Each row is a point. To make a cloud, some directions were put in groups of two or more. Within a group, all points are equally far from the middle, so they leave a hole (a ring in 2 directions, a hollow ball in 3). The other directions are filled evenly. Then the cloud was stretched, turned, moved and blurred a little. How many holes are there, and how many directions does each take, smallest first?

Cloud (13 x 2)
[[ 31 -62]
 [ -3  42]
 [ 58  22]
 [ 41  47]
 [ 56  22]
 [-29 -35]
 [ 57  23]
 [ 37 -59]
 [ 11  52]
 [-32 -19]
 [-16 -61]
 [ 60 -10]
 [-28   3]]
Holes: 1 (2)

Cloud (22 x 3)
[[ -8  69 -23]
 [  4 -54  85]
 [-24   8 -38]
 [ 42  52  66]
 [ -2 -50  28]
 [-38  13 -12]
 [ -1 -27 -31]
 [ -6  -1   1]
 [-26 -31  -2]
 [ 42  44 -41]
 [  1  67 -20]
 [ 36  30  45]
 [-58 -71  -7]
 [ 15  28 -64]
 [ 85  82  14]
 [ 63  31  -4]
 [ 10 -17  32]
 [ -8  16  91]
 [ 55  32  11]
 [ 44  13  66]
 [ 25 -11   8]
 [-16  41 -14]]
Holes: 0

Cloud (29 x 4)
[[  8 -27  54 -79]
 [-14 -32 -49 -22]
 [ 56 -35 -20  44]
 [ -1 -80 -28 -22]
 [-30   4  65 -38]
 [-24 -68  41 -60]
 [ 49  -2  34  49]
 [-43 -26 -31  -1]
 [ 65 -35  -5  -6]
 [ -5  37  50  14]
 [  6  22  66  40]
 [ -6  32  40 -22]
 [ 37 -56  64 -50]
 [ -9  -4 -27  91]
 [-47 -50  13 -36]
 [ 28 -59  81   0]
 [-26  -1 -46  11]
 [-19  13 -44  19]
 [  9 -16 -49 -31]
 [-22 -75  37 -58]
 [-13 -89  10 -36]
 [-23 -50  24  82]
 [-29 -59  45 -61]
 [-31 -58 -19 -31]
 [ 30  22  17  64]
 [-12  23 -39  18]
 [  3  28  21 -37]
 [  5  10  35 -60]
 [ -2  40  26  -6]]
Holes: 2 (2, 2)

Cloud (50 x 6)
[[ -38  -48  -50   20  -62  -10]
 [ -75  -18   39   66   24   38]
 [  23    5   -9  -35   21   81]
 [   1  -12   68  -37   11   72]
 [  62  -45  -10    8  -13  -18]
 [  25  -49  -82   29  -26   -2]
 [ -24  -15   59  -16  -12   65]
 [  17  -59  -27   17  -43    2]
 [  30  -44  -16   -7  -34  -64]
 [  20  -24   32  -36   23  -54]
 [  24   -8   21  -92   30   75]
 [  58   21   41  -32    8   46]
 [ -77  -46   21  -33   -8   31]
 [ -77  -88   -2   14  -10    8]
 [  24  -28  -47  -91    5    7]
 [  70  -15   22   -7   14    7]
 [  14   21    4   16   29  -32]
 [ -29   30  -26   28  -15   13]
 [  33  -25  -33   36  -40   51]
 [ -59  -56   -6   40   19  -25]
 [  17  -41   53   31    4   70]
 [ -56  -56   36  -89  -19  -23]
 [   1    2  -10   23  -68   28]
 [  45   -8   39    8   52  -15]
 [ -14  -59   60  -45   58  -64]
 [  -4    9   45  -21   34  -40]
 [ -18 -101  -19   -6   -4    8]
 [  24    1  -19   46   29  -18]
 [  25  -43   15  -10   -6  -48]
 [  52  -12  -37  -41  -33   10]
 [  22  -29   58  -55   29   54]
 [   5   -5   12    3   63    9]
 [  52   32   23  -26   31  -27]
 [  43    0   23    1  -12   71]
 [ -43   -6   55  -71   33   93]
 [ -15    5   54   33  -29   -3]
 [ -63  -20   23   13  -15   67]
 [ -20  -33   49  -54   27  -71]
 [   3   10  -36  -54  -25   30]
 [  20   41  -25  -40   25   45]
 [  18    5   38   -9   78    7]
 [  93  -47  -19  -27   57  -74]
 [  18    9  -19   44   13  -43]
 [ -15   26   66   18   10   -9]
 [ -82  -63   10  -31   -6   11]
 [ -49   -3   38   99   -6  -29]
 [ -64  -40   54   32  -13  -71]
 [  42  -21  -77  -86   14  -12]
 [  13  -21  -26  -78    0   26]
 [  78   16  -15   41   61   19]]
Holes: 1 (2)

Cloud (50 x 6)
[[ -13    9  -64  -55  -36  -18]
 [  36  -15   14   30  -59   -9]
 [ -26   -7   39   72   -6    4]
 [ -22  -93  -16  -23   26   27]
 [ -75  -70  -11  -37  -32  -39]
 [ -15  -85    0   41  -25  -27]
 [ -47  -49  -11  -10  -50   54]
 [   8  -47  -79   10   66   28]
 [ -25  -76  -31  -20   26   43]
 [  45   47   -9   -6   -2   64]
 [ -56  -27  -34   25  -37   53]
 [ -19    1   49  -61  -10  -83]
 [ -17   -8   22  -55    7   39]
 [ -61   -5  -51   14  -38   40]
 [ -15  -65  -33   -2   72    6]
 [  50  -31  -30   75  -11   35]
 [ -52    4  -32  -30   33  -20]
 [  34   17   41   64  -35  -24]
 [  -3    8  -69   72   30  -21]
 [  29   21   19   80   21   51]
 [  46  -27  -92   -8   45  -10]
 [  38    2  -12  -61   11  -12]
 [  -3   23   13  -11   52  -44]
 [  11   10   38  -13   61  -32]
 [   8  -47   29  -10  -58  -67]
 [ -53   10  -25  -29   24  -23]
 [  36  -28  -41   32   80  -12]
 [ -13   33  -34    9   56  -18]
 [   2  -65   -7   16  -38  -56]
 [  43   33  -39   -1  -10  -50]
 [  22  -19   49   14  -60  -48]
 [  51    0   23   77  -30   -4]
 [   7   30   40   59  -22  -29]
 [ -36  -32   -9   52    1   64]
 [ -67  -17  -23    1    9  -28]
 [ -47  -68  -41  -52  -18  -53]
 [ -19   -7   63   58   -6  -50]
 [  23   30    5    2   63  -27]
 [ -57   -9  -21    0  -55   44]
 [  24   36   30   31  -51   40]
 [  -4  -12   87  -18  -23   19]
 [ -52  -27   25  -37  -70   -9]
 [   6  -55  -69  -18   14   60]
 [ -37  -15   41   33   -7   48]
 [  57  -43  -35   19   45    5]
 [  32   46    6   54  -32  -23]
 [  11   -7   23   18   55  -90]
 [ -23  -41  -58   -1   -9   89]
 [  37  -41  -53   40  -21   57]
 [ -15  -29 -120  -41   25    5]]
Holes: 2 (2, 3)
